Each row is a point. To make a cloud, some directions were put in groups of two or more. Within a group, all points are equally far from the middle, so they leave a hole (a ring in 2 directions, a hollow ball in 3). The other directions are filled evenly. Then the cloud was stretched, turned, moved and blurred a little. How many holes are there, and how many directions does each take, smallest first?

Cloud:
41 -1

-48 45

-42 -5

-11 -52

21 -58

-14 -14

12 -8

-39 32

-98 -19

14 -59

60 -1

18 32

-3 -39

10 12
Holes: 0

Cloud (19 x 3):
11 30 -47

25 -61 45

-23 -55 30

-2 -2 -62

-35 5 -37

-32 28 59

4 5 78

14 39 40

11 5 75

0 -61 -22

33 6 50

21 41 -17

-33 -19 64

25 32 35

9 48 26

12 34 -43

6 49 -21

27 32 29

-23 17 72
Holes: 1 (3)

Cloud:
-28 3 87 36

6 59 -15 15

-1 10 70 55

-11 13 44 23

-1 19 -43 19

19 59 -15 -25

-25 13 86 16

11 -1 47 -44

-31 -3 33 10

-4 73 51 53

33 23 27 56

36 23 58 44

29 -1 -45 64

-7 21 31 56

-29 7 86 35

11 3 -1 -28

39 4 -23 0

-2 33 -27 -27

35 12 -37 -3

-50 33 13 -58

-16 -6 71 41

-21 -24 80 -21

16 10 34 -6

26 30 39 4

11 47 -32 -12

48 -7 60 6

1 -7 10 -68

-57 23 -46 1

59 -7 78 34

16 66 16 -26
Holes: 0

Cloud:
60 27 -7 -54

15 -27 7 47

25 -48 -25 8

16 51 -56 3

5 21 60 -12

79 19 -31 32

-37 17 -27 0

78 48 -2 21

31 -38 -30 -35

87 -5 7 11

-32 35 11 21

8 -51 9 1

4 51 -49 -15

-41 7 23 1

62 43 23 33

33 47 -60 7

0 55 -4 -45

19 44 53 -10

34 35 -49 41

31 -13 -14 -62

52 17 49 19

66 -39 0 -11

7 -13 55 10

-37 -10 26 -11

55 32 -51 32

80 30 -43 -3

36 -21 -13 51

69 -2 40 -13

-26 44 -29 1

51 47 31 30

45 5 57 -15

36 53 -2 -50
Holes: 1 (4)

Cloud:
41 -9 -75 24 -54 -10

-22 63 18 -24 60 -7

27 33 28 8 42 10

12 16 48 8 -8 -58

13 86 -11 -5 12 -45

7 45 -32 -10 -56 -66

-56 -60 -21 38 -17 5

-34 -56 -17 -43 42 10

-45 -24 26 43 -48 -1

-39 29 -57 -52 13 13

-19 44 43 -21 65 41

-25 28 -54 -1 -12 -48

-14 -6 10 -4 -22 48

6 -15 -67 35 -55 -68

27 34 -27 11 -55 32

33 -60 17 53 -61 -45

19 7 9 -15 65 10

42 -14 -9 1 55 -39

1 0 -72 -15 15 -65

16 -54 41 45 -26 -42

25 -25 23 70 -61 -69

-43 -32 -44 -49 12 -26

-15 5 -15 -42 6 -68

-29 -39 1 20 58 -63

44 59 29 -2 -1 23

-17 -54 -45 -31 -13 -15

28 -3 26 -14 -50 -52

-29 -55 35 41 -35 -5

-43 17 -20 -22 -51 -15

1 61 -56 24 -31 9

-29 16 -49 -44 3 -37

23 -71 -74 34 -9 -43

-20 -38 -20 25 -11 38

26 -55 -33 -11 -32 -17

-22 -6 62 18 13 -27

-13 26 2 40 58 36

-41 -33 33 36 47 -25

57 37 23 3 10 -49

8 -34 1 -13 -40 -4

-14 37 51 -17 -7 7

-12 -9 39 47 -15 -79

-9 15 7 -46 21 38

18 -61 -62 45 18 -60

11 45 49 12 5 10

-66 -19 32 -55 38 -13

15 -64 -5 40 -36 -11

27 74 14 -17 -9 -43

32 -42 -22 -14 14 1

-16 -61 -51 -25 -13 -15

11 -7 -51 -9 -8 -109
Holes: 1 (4)

Cloud, 52 rows:
-18 -20 -7 -12 36 -12

30 34 -28 10 0 -92

32 -8 -38 35 18 28

39 26 -27 23 52 0

7 -51 34 19 -21 9

5 17 -11 70 23 2

-54 26 -43 -28 46 23

1 33 -56 -27 -4 34

35 -27 -31 0 -20 58

-27 6 -43 -2 15 71

24 11 3 85 34 15

32 -45 7 -38 38 -18

-3 44 -29 30 -3 -3

25 14 -30 2 2 -94

31 -29 18 65 -4 -4

26 -14 5 83 -10 -24

-54 25 -41 45 -7 -33

-11 35 -6 63 30 13

-45 -15 -31 25 -24 -30

-19 -83 7 9 -47 -23

-14 -31 -29 -59 5 2

-78 20 -1 -53 -49 33

49 -35 15 8 -39 -24

8 -1 -45 -52 -66 -4

-9 54 -40 21 -14 20

-2 -21 -36 41 -5 -44

45 -9 18 -17 3 25

14 13 -32 20 -60 7

-55 14 44 34 21 -8

-62 -11 -21 -1 7 -17

-46 -2 13 1 47 51

3 22 -6 54 17 -92

-36 -43 -34 -47 -26 24

29 21 -3 3 -8 -55

19 -50 10 37 -21 26

19 13 -36 47 61 -48

-17 18 -19 51 37 11

-27 41 46 29 45 -49

-36 37 -42 -25 -15 61

8 24 43 31 32 -54

-44 38 -18 -33 -21 98

46 -15 27 9 62 -11

-9 61 -17 27 -29 36

28 -23 0 -13 21 -114

-41 20 -14 46 67 3

27 5 -46 31 16 -47

-10 8 -13 73 36 -98

42 18 -15 95 82 -32

-76 3 -13 -61 -79 34

36 -5 -17 47 -31 -47

-15 55 -61 21 30 -39

-15 22 -35 -73 -28 -52
Holes: 0
